Each row is a point. Each copy is the shape, with its points in the same order, stretched, turned, moved and blurred by noise. Say if it was mirrored as well.

Shape (6 x 2)
[[-45  45]
 [ 22 -42]
 [ -8   4]
 [-45  -5]
 [-26 -13]
 [ 22   2]]
Copy 1 (6 x 2)
[[ 18 -58]
 [-26  34]
 [ -2 -10]
 [-31 -28]
 [-28 -12]
 [  8  13]]
Copy 1 is: mirrored
Copy 2 (6 x 2)
[[-27  62]
 [-15 -64]
 [-11  -1]
 [-58  20]
 [-45  -2]
 [ 19 -16]]
Copy 2 is: only turned

Shape (8 x 3)
[[ 17 -17  24]
 [ 34 -17  61]
 [-24  39   3]
 [-39  11  32]
 [-19  16   3]
 [-39 -18  -2]
 [ -2  -1 -24]
 [ 11 -65   2]]
Copy 1 (8 x 3)
[[ 24  17  29]
 [ 25  42  68]
 [-48 -27  15]
 [-14 -43  49]
 [-19 -23  12]
 [ 21 -50   5]
 [ -2  -8 -25]
 [ 80   3  -2]]
Copy 1 is: only turned
Copy 2 (8 x 3)
[[-18 -29  18]
 [-19 -40  47]
 [ 21  35  39]
 [-25  42  45]
 [  2  27  26]
 [-30  36 -14]
 [  7  -2 -12]
 [-43 -33 -47]]
Copy 2 is: only turned
Copy 3 (8 x 3)
[[ 26 -24  27]
 [ 36 -68  32]
 [ -2  14 -48]
 [-30 -23 -29]
 [ -1  12 -19]
 [-40   8   3]
 [  3  32   5]
 [ -5 -12  69]]
Copy 3 is: mirrored

Shape (7 x 3)
[[-28  38  -1]
 [ 31  21 -10]
 [ 25   2  14]
 [ 53 -46  31]
 [-17  33   5]
 [-34 -43  -6]
 [  2 -17   2]]
Copy 1 (7 x 3)
[[-35  -8 -18]
 [ 33 -23 -18]
 [ 44   3 -12]
 [ 97  26   7]
 [-17  -3 -21]
 [-26   8  35]
 [ 14   4   8]]
Copy 1 is: only turned
Copy 2 (7 x 3)
[[ 11 -42  -7]
 [ 34  18 -19]
 [ 23  21  11]
 [ 11  70  41]
 [ 16 -30  -4]
 [-48   6   7]
 [ -6  16   4]]
Copy 2 is: mirrored
Copy 3 (7 x 3)
[[ 23  39  36]
 [ -9 -30  32]
 [-38  -3   9]
 [-94 -24 -49]
 [  7  30  35]
 [ -6  19 -76]
 [-21   2 -28]]
Copy 3 is: only turned
Copy 4 (7 x 3)
[[-34 -22  20]
 [  0  31  17]
 [ 20  13  -1]
 [ 78  20 -41]
 [-28 -20  16]
 [ 12 -28 -75]
 [ 12   2 -35]]
Copy 4 is: only turned

Shape (10 x 4)
[[ 22  23 -18 -24]
 [ -7  23   5  92]
 [ 23  27  11 -30]
 [-53 -28 -15 -30]
 [-17  18  18 -44]
 [ 17  -5   7 -48]
 [  1 -14 -13 -25]
 [ 14 -67  -6 -13]
 [ 21   0   2  28]
 [ 21  17 -13   1]]
Copy 1 (10 x 4)
[[-41 -10  33  -2]
 [-30  23 -99 -34]
 [-29 -43  32  15]
 [ 10 -26  50 -50]
 [ -7 -61  52  -6]
 [ -9 -36  55  12]
 [-10  -7  33 -11]
 [ 11  25   7   3]
 [-21   9 -35  -4]
 [-31   1   0  -5]]
Copy 1 is: only turned
Copy 2 (10 x 4)
[[ 28 -29  24  19]
 [-16  32 -46  96]
 [ 39 -11  36  10]
 [-13  -3 -49 -55]
 [ 40   6  12 -27]
 [  9 -17  27 -25]
 [-12 -24  -1 -17]
 [-79 -22 -15 -34]
 [-21   0  -2  41]
 [ 12 -18  11  30]]
Copy 2 is: only turned
Copy 3 (10 x 4)
[[-33  -7  -1 -13]
 [ 12  39   1  90]
 [-38  17 -19 -26]
 [ 57  -8  23 -51]
 [  2  27  -1 -62]
 [-15   3 -28 -49]
 [  9 -14  -9 -31]
 [ 37 -36 -47 -26]
 [ -4   6 -22  28]
 [-25  -2 -10  10]]
Copy 3 is: only turned
